Each row is a point. Any point is a mix of the corners, with weights that add up to 1. It lies inside the corners' shape when no weight is negative. Say inside or outside, and name the corners with a negative weight.
In the rows, 128 means zero.

Corners:
(1): [108  71]
(2): [ 66 199]
(3): [158 127]
Points:
[153 128] => inside
[ 91 136] => inside
[108  78] => inside
[ 90 145] => inside
[149 123] => inside
[108  80] => inside
[ 78 186] => inside
[ 99 196] => outside (1)

Corners:
(1): [ 39 109 123   7]
(2): [150  79 144 136]
(3): [220 115 186 128]
(4): [144 130 185 145]
(5): [187 145 110 172]
Points:
[ 99 109 127 103] => outside (3)
[175 124 135 146] => inside
[124 129 141  93] => outside (2)
[138 135 151 121] => outside (2)
[143 115 136  95] => outside (4)
[145 107 173 113] => outside (5)
[203 122 161 109] => outside (2, 4)
[129  98 175  87] => outside (5)
[135 138 158  95] => outside (2)

Corners:
(1): [139  52 169 142 115 102 120 156]
(2): [201 131 123 114 174 150  65  98]
(3): [119 114 229 143  65  82 154 249]
(4): [147 141  67 100 102  61  97 129]
(5): [215  95 165 103 135 152 164 123]
(6): [180 115 108 151 157 156 127 164]
(7): [101 121 102  58 158 114 124 109]
(8): [ 84 181  86 113 143  68 123  46]
(9): [169  85 181 164  53 211 116 200]
Points:
[140 119 123 106 145  91 120 111] => outside (9)
[181  75 186 180  58 173  93 230] => outside (5, 7, 8)
[139 120 136 131 123 118 112 149] => outside (5)
[157 112 125 107 132 122 118 142] => outside (8)
[164 119 119 120 116 119 119 142] => inside

Corners:
(1): [ 77 102 112  51 153 123  78 153 118  82  86 147]
(2): [208 183 134 117 105 171 176 118 171 144 142 101]
(3): [ 77  57  40 180 130 107  68 125 133  41  99 142]
(4): [ 90 202 107 153 107 200 137 110 131 142 146 147]
(5): [129 149 178 133 117 152 190 125 138 110 116 140]
(6): [164 142 161 156 127 115 128 111 153 170 179 131]
(7): [ 38  83  50 205 204 146  78 128 103  61  34 220]
(8): [165 189 125 137  81 128 152 121 110 154 130  99]
(9): [ 93 120  75 110 161 107 111 129  72   7 114 133]
(10): [112 163 119  87 123 104 168 119 147 143 121 178]
(11): [176 150 127 145  77 144 147 151 152 160 146 196]
(12): [135  94 133  96 128 134 161 107  71 135 135 114]
(13): [ 81 127 137 107 128 158  70  82 143  90 130 184]
Points:
[ 95 115 104 144 147 143 112 116 116  98 101 169] => inside
[128 133 139 128 124 137 148 120 128 119 128 140] => inside
[142 140 120 114 139 116 143 135 144 100 108 118] => outside (4, 11, 12, 13)
[130 132  95 168 117 149 133 119 122 107 131 130] => outside (1, 10, 13)
[119 150 118 110 125 119 149 120 140 130 124 163] => inside
[137 121 123 122 129 136 138 125 130 117 124 150] => outside (4, 8)
[151 169 147  99  92 153 135 118 152 169 152 157] => outside (3, 5, 7, 9)
[101 128 101 152 138 148 111 124 124 103 110 163] => outside (10)
[156 147 124 133 103 144 143 133 141 136 136 160] => inside
